Each row of a before or after table is a point. One or more steps were done to the points. Then noise was added and the rows were shuffled. The steps act on columns, c1 being the first. Name the steps. A step turns or swaps two columns, mirrors them in a line or flattens them onto one, adds a multiple of one to another, or multiplies or shifts one. Angles are multiples of 10 degrees, from the lower column toward the higher: turns from -170 to 170, lines from 10 to 170 but not 90. Use the fewest steps. Two steps may share a column if one is a turn and the other turns, adds or multiplies; they go together, in the order done. Otherwise the lowest column goes first.
In the rows, zero is written as 100.

Before (9 x 2):
86, 102
117, 52
76, 98
93, 96
108, 115
68, 82
148, 90
88, 58
124, 106
After (9 x 2):
135, 149
197, 111
149, 93
73, 97
53, 103
115, 85
37, 118
77, 143
85, 102
Steps: multiply c1 by 2; multiply c2 by -1

Before (12 x 6):
99, 123, 89, 100, 92, 155
80, 120, 104, 69, 98, 88
121, 120, 84, 77, 93, 66
73, 112, 105, 91, 87, 72
131, 109, 113, 74, 94, 195
82, 110, 98, 86, 93, 75
86, 120, 111, 90, 134, 67
88, 63, 107, 92, 86, 68
130, 119, 97, 96, 98, 67
85, 124, 114, 94, 89, 73
87, 111, 81, 96, 113, 76
98, 120, 111, 107, 99, 73
After (12 x 6):
170, 100, 196, 112, 125, 112
169, 101, 68, 101, 104, 95
127, 98, 66, 132, 84, 110
140, 99, 156, 94, 105, 89
122, 102, 74, 102, 115, 100
122, 99, 90, 119, 122, 104
162, 100, 65, 112, 125, 83
126, 101, 74, 97, 111, 114
113, 102, 74, 97, 117, 104
129, 100, 71, 95, 116, 106
137, 100, 73, 94, 93, 110
128, 97, 74, 113, 95, 81
Steps: shift c1 by 40; multiply c2 by 0; swap c3 and c6; turn c4 and c5 by -130 degrees

Before (10 x 11):
150, 109, 82, 87, 105, 104, 113, 103, 100, 45, 81
98, 91, 80, 107, 95, 99, 78, 101, 77, 92, 106
89, 114, 108, 119, 75, 83, 100, 84, 108, 112, 101
88, 55, 126, 128, 93, 99, 86, 95, 95, 95, 97
77, 113, 163, 173, 104, 91, 108, 103, 83, 105, 89
95, 110, 77, 81, 93, 143, 103, 105, 103, 107, 106
89, 106, 114, 79, 61, 116, 86, 108, 83, 113, 60
87, 74, 83, 74, 105, 85, 90, 114, 99, 88, 86
78, 84, 109, 97, 58, 115, 116, 117, 84, 55, 86
87, 115, 77, 86, 108, 90, 108, 42, 91, 95, 109
After (10 x 11):
104, 83, 107, 96, 58, 101, 114, 129, 85, 53, 89
45, 114, 76, 82, 109, 101, 107, 83, 90, 91, 107
107, 75, 80, 64, 105, 102, 92, 120, 95, 85, 83
101, 111, 75, 76, 96, 99, 105, 107, 105, 107, 105
99, 107, 117, 71, 62, 100, 86, 114, 81, 112, 56
89, 55, 128, 139, 95, 101, 81, 107, 91, 96, 99
91, 113, 162, 194, 104, 102, 106, 122, 83, 103, 89
81, 116, 105, 124, 74, 99, 100, 106, 110, 111, 101
99, 92, 77, 107, 95, 99, 80, 99, 77, 91, 111
123, 112, 82, 82, 106, 98, 117, 62, 103, 46, 84
Steps: turn c1 and c8 by -60 degrees; multiply c4 by 1.3; multiply c6 by 0
